Each point is reached from the start by the listed moves, each made 0, 1 or 2 times, or once backwards (-1), plus a little noise. Is the number of moves made odd or even? Then give how often each move was made.
In the rows, 128 means zero.

Moves:
(1): [187 117]
(2): [135 163]
Start: [122 121]
Points:
[ 62 133] => odd (-1, 0)
[120 119] => even (0, 0)
[242 134] => odd (2, 1)
[189 149] => even (1, 1)

Moves:
(1): [141 137  99 163 134 128 122 137]
(2): [139 130 112 114  97 136 129 153]
(3): [114 147 144 122 124 147 120 161]
(4): [108 147 122 150 117 127 153 132]
(5): [ 99 119 101 110 141 126 124 115]
(6): [126 113 112 134 141 140 148 142]
(7): [114 132 131 113 132 110 141 149]
(8): [123  93 127 140 107 119 101 142]
Start: [118 143 138 147 125 138 151 131]
Points:
[105 224 193  92  82 109 216 176] => even (-1, 1, 0, 1, -1, -1, 2, -1)
[ 26  47 142 108 142  86 144 169] => even (-1, -1, 0, 0, 1, 1, 2, 2)
[  7 236 141 114  70 132 186 245] => odd (0, 1, 2, 2, 1, -1, 2, 0)
[ 51 202  71 214 186 146 236 109] => odd (1, -1, 0, 2, 1, 1, 0, -1)

Moves:
(1): [163 158 117 156 134 117 149 136 128 123 103 130 144 150]
(2): [129 131 115 132 110 143 113 129 107 113 133 146 108 139]
(3): [125 142 139 142 163 144 116 174 112 141 133 124 134 145]
(4): [133 108 122 152 148 146 126 109 117 124 129 120 132 120]
(5): [143 137 101 109 125 126 107 130 133 141 134 124 126 108]
(6): [140 112 129 132 116 141 122 132 133 118 123 135 149 118]
(7): [122 121 118 124 125 140 144 146 136 125 103 122 116 115]
(8): [121 110 115 139 129 124 112 132 132 121 115 114 123 134]
(9): [115 138 146 134 123 127 126 142 126 155 131 143 144 103]
(10): [134 133 123 124 123 128 125 126 127 148 119 113 122 131]
(11): [127 125 137 129 123 140 128 116 159 134 137 121 111 119]
(12): [143  90 140 126 118 144 126 121 133 135 120 182 130 140]
Start: [133 119 146 133 107 116 148 113 133 121 116 105 126 140]
Points:
[112  89 120 199 150  73 125  51 111 119 105  25 183  91] => even (0, -1, -1, 2, 0, 0, -1, 2, 1, 0, -1, -1)
[189  55 219 172 148 203 110 103 145 249 148 204 208  74] => even (0, -1, 1, 2, 1, 1, -1, -1, 2, 1, 1, 2)
[167  79 122 138  56 212 115 123  95 128 109 212 117  92] => odd (0, 2, 0, 1, 1, 1, 1, -1, 1, 0, 0, 1)

Moves:
(1): [126 119 139 139 115 118 130 120 116 129 120 127 140 125 112 130 131 129
 128 128 115 130 140 133 124]
(2): [118 128 131 121 120 129 132 130 121 129 123 123 122 124 117 134 124 123
 137 135 125 123 134 122 134]
(3): [131 125 133 136 122 140 111 129 125 126 125 136 122 125 120 133 137 119
 124 117 120 128 134 107 125]
(4): [123 132 123 131 124 123 128 120 129 122 128 130 125 133 146 129 122 121
 133 125 136 127 127 131 133]
(5): [129 132 124 132 127 121 131 131 134 131 130 125 130 123 129 128 122 125
 130 128 128 120 114 120 125]
(6): [148 127 135 126 117 122 129 125 138 139 127 114 117 133 124 140 109 133
 127 121 119 131 116 129 136]
(7): [124 136 140 134 131 131 121 127 128 120 129 113 119 122 133 137 141 130
 138 116 116 137 129 126 130]
(8): [130 131 121 135 139 126 125 134 129 130 134 131 123 125 131 133 132 131
 127 133 131 134 126 125 130]
(9): [131 137 111 138 121 131 120 122 143 123 136 120 119 120 133 124 119 127
 115 120 131 126 145 133 136]
(10): [127 127 125 117 123 134 124 135 128 138 135 132 128 115 132 125 130 130
 136 121 130 133 142 114 134]
(11): [130 144 145 132 143 132 131 109 125 135 133 111 123 129 135 132 128 118
 140 136 127 129 142 141 133]
(12): [127 123 123 138 118 128 133 119 118 129 130 125 134 129 124 126 133 126
 126 128 130 124 124 140 122]
(13): [138 130 121 119 122 130 127 144 124 127 135 135 134 135 116 120 132 130
 135 120 134 139 125 130 129]
(14): [133 127 124 124 135 120 131 120 126 128 125 133 134 138 129 131 133 143
 129 127 121 126 117 137 124]
(15): [134 130 127 124 134 128 127 116 134 119 132 128 129 127 137 137 126 137
 134 133 129 127 124 131 137]
(16): [125 132 130 123 125 127 127 129 126 130 133 133 125 122 135 128 127 127
 125 125 138 130 121 131 117]
(17): [119 131 123 129 136 126 118 132 127 127 133 124 133 131 129 126 126 130
 121 123 129 133 128 119 133]
(18): [128 126 141 133 141 132 138 131 132 121 127 138 133 130 125 143 127 132
 136 129 127 124 123 119 119]
(19): [125 121 133 125 136 127 127 125 128 130 131 130 130 128 118 128 124 120
 135 120 124 139 126 118 129]
(20): [132 126 122 126 124 131 124 131 135 133 133 137 131 127 126 126 135 130
 130 132 139 131 125 133 127]
(21): [127 130 121 133 126 126 138 121 129 129 125 126 127 123 132 133 127 130
 127 133 135 133 123 119 131]
(22): [121 128 134 124 132 138 129 134 132 122 135 136 131 137 125 139 127 120
 125 126 111 144 120 114 129]
(23): [134 121 131 127 126 115 135 130 125 119 131 119 134 139 117 130 132 125
 127 122 121 119 124 125 120]
(24): [136 129 131 123 133 127 136 133 126 133 119 128 130 129 127 135 125 125
 126 121 128 132 129 132 137]
Start: [127 131 145 125 117 117 113 112 137 122 135 127 129 132 133 139 132 136
 132 128 133 133 116 150 141]
Points:
[165 149 144 122 115 172  75 180 167 142 165 200 115 133 137 157 134 111
 132  67 197 182  78  99 124] => odd (-1, -1, 2, 1, 0, 1, 0, 0, 0, 0, 0, 0, 2, -1, -1, 2, 1, 2, 0, 2, 0, 0, -1, 1)
[155 125 244 162  93 113  95  36 120 134 115  97 117 126  75 185 132  94
 139 102 107 110 179 186 119] => odd (2, 1, 2, 0, -1, 1, 0, -1, 1, -1, 2, 0, -1, 0, 0, 2, 0, 1, 1, 2, -1, -1, 1, 1)
[187 149 107 172  64  83  88  67 111 115 143  78 139 134 111 136 150 127
  93  68 132  96 149 194 146] => odd (1, 0, 2, 0, 1, 0, 0, 0, 2, 0, 1, 2, 1, 1, 1, 1, 1, -1, -1, 0, 0, -1, 2, 2)
[124 136 124 120 124 123 117  82 135 152 144 138 105  64 141 184 126  68
 176 140 163 139 150  49 199] => even (0, 2, 2, 1, 2, -1, -1, 2, 0, 2, 1, 0, -1, -1, 2, 0, -1, -1, 2, 1, 2, 0, 1, 2)
[186 131 235 123 162 110 126  31 162 134 166  76 113 143 120 248 130 130
 192  89   7 171  52  39 142] => even (0, -1, 2, -1, 2, 2, 1, 0, -1, 2, 2, 0, -1, 2, 2, 0, -1, 0, 2, -1, 2, 2, 2, -1)
[146 141  70 108  85  97 105  91 183  80 182 150 132 150 195 170 150 157
 100  58 146 187  82 148 154] => even (0, -1, 0, 2, -1, 0, 1, 0, 2, 1, -1, 0, 0, 2, 1, 2, 0, -1, 0, 2, 2, 2, 2, 1)
[138 142 186 136 185 139  80  98 113 110 164 150 192 182  56 165 197 120
 138  69  67 246 148 166 154] => even (2, -1, 1, -1, -1, -1, 1, 0, 1, -1, 2, 0, 2, 2, 0, 0, 2, 0, 2, 2, 0, 2, 0, 2)
[194  94 188  53 139  85 152 129 181 129 145 158 161 156  88 187  87 208
 206 110  82 133   7 113 125] => odd (0, 0, -1, -1, 2, 2, 0, -1, -1, 1, -1, -1, 1, 2, 2, 0, -1, 2, 2, 0, -1, 0, 0, -1)

Moves:
(1): [126 134 128 140 136 123 130 132 127 134 122 136 129 123 123 128 140 123
 115 135 122 123 138 129 130 129 121]
(2): [133 146 134 128 106 127 126 127 137 133 130 123 127 112 125 127 128 127
 127 134 121 124 128 124 128 135 129]
(3): [126 126 126 135 136 140 118 125 121 143 135 132 140 128 121 121 119 128
 127 131 129 129 121 133 131 126 134]
(4): [123 128 133 130 124 116 136 139 107 129 127 140 125 136 126 125 110 123
 111 137 128 112 130 136 133 124 139]
(5): [113 120 147 138 130 144 119 130 139 112 122 148 127 132 113 135 119 125
 119 138 111 118 139 134 152 122 118]
(6): [141 135 123 141 130 130 112 143 125 135 122 137 133 132 121 123 134 137
 133 145 119 121 145 136 124 130 127]
(7): [133 134 124 137 129 126 127 124 113 128 124 126 122 117 144 130 134 132
 135 124 134 119 124 133 125 134 116]
(8): [115 131 136 135 130 126 113 126 124 130 119 135 108 115 141 139 129 138
 132 127 131 131 132 132 123 143 132]
(9): [125 122 128 127 127 125 132 123 144 115 130 131 118 134 118 120 124 134
 140 125 140 128 145 135 122 127 126]
(10): [117 131 119 127 118 134 124 123 124 128 136 131 128 126 134 121 121 122
 131 110 129 137 134 119 128 129 125]
(11): [137 124 128 137 140 140 132 124 133 130 129 124 119 118 131 127 129 135
 123 125 118 125 123 111 114 127 131]
(12): [128 123 120 143 123 127 127 115 123 150 126 138 131 122 133 132 133 121
 130 127 101 118 133 127 136 154 120]
(13): [131 128 128 131 131 130 122 127 132 116 139 130 132 133 122 123 124 126
 126 121 126 130 136 134 119 134 124]
(14): [134 131 131 134 135 147 129 123 122 128 128 130 128 132 139 135 118 119
 133 117 137 131 117 119 123 141 143]
(15): [134 128 121 134 134 120 122 123 125 127 121 126 118 130 136 122 124 125
 120 121 137 123 126 120 126 135 129]
(16): [134 133 121 154 111 119 143 144 121 120 130 126 127 130 112 131 131 134
 134 129 129 119 104 148 140 137 133]
(17): [133 120 131 114 130 126 121 132 130 132 120 116 132 130 109 131 120 123
 143 134 134 134 130 142 118 124 115]
(18): [117 127 141 113 127 133 123 124 121 113 124 123 127 141 118 121 134 141
 125 120 133 134 135 132 124 118 126]
(19): [123 149 138 125 118 132 127 148 142 127 130 108 139 128 128 133 119 131
 112 128 133 121 140 141 124 137 138]
(20): [117 112 149 126 126 131 120 140 134 149 115 132 131 116 123 130 128 123
 129 153 123 109 122 114 130 143 142]
(21): [126 131 128 115 127 125 119 126 126 133 124 141 133 133 136 129 130 125
 115 106 131 131 129 135 122 111 119]
(22): [144 123 147 135 134 110 121 122 120 135 126 128 145 113 128 136 117 117
 139 118 115 123 127 130 144 122 124]
(23): [122 117 129 131 115 130 137 132 123 131 118 128 143 137 132 139 126 122
 120 132 135 140 138 131 126 129 130]
(24): [139 134 124 118 132 139 132 128 133 118 123 125 132 116 127 135 132 134
 131 123 122 138 124 134 131 135 130]
Start: [131 110 151 129 123 154 127 131 111 141 121 122 145 134 124 135 129 134
 138 107 132 129 115 124 147 133 136]
Points:
[140 176 223 204  84 162 139 190  44 139 112  76 206 142  35 132  51 120
  88 142 132  62 145 217 162 132 126] => even (2, 2, 2, 2, 1, 0, 2, -1, 0, 0, 1, 0, 0, 1, 0, 1, 2, 2, 2, -1, -1, 1, 1, -1)
[182 108  87 147 174 217 158 128 118  11 137 163  77 200 104 101  98 162
 137  10 182 179 125 131  72 125 163] => odd (0, -1, -1, 1, 0, 1, -1, 0, 2, 1, 2, -1, 2, 2, 1, 1, 0, 0, -1, -1, 1, -1, 0, 2)
[167 109 218 105 100 144 102 220 120 213  89  47 204  79   7 137  91 181
 206 218  95  59 100 224 159 192 186] => odd (-1, 0, 2, 1, -1, 1, 0, 0, 1, -1, 0, 1, -1, -1, -1, 1, 2, 1, 2, 2, -1, 1, -1, 2)
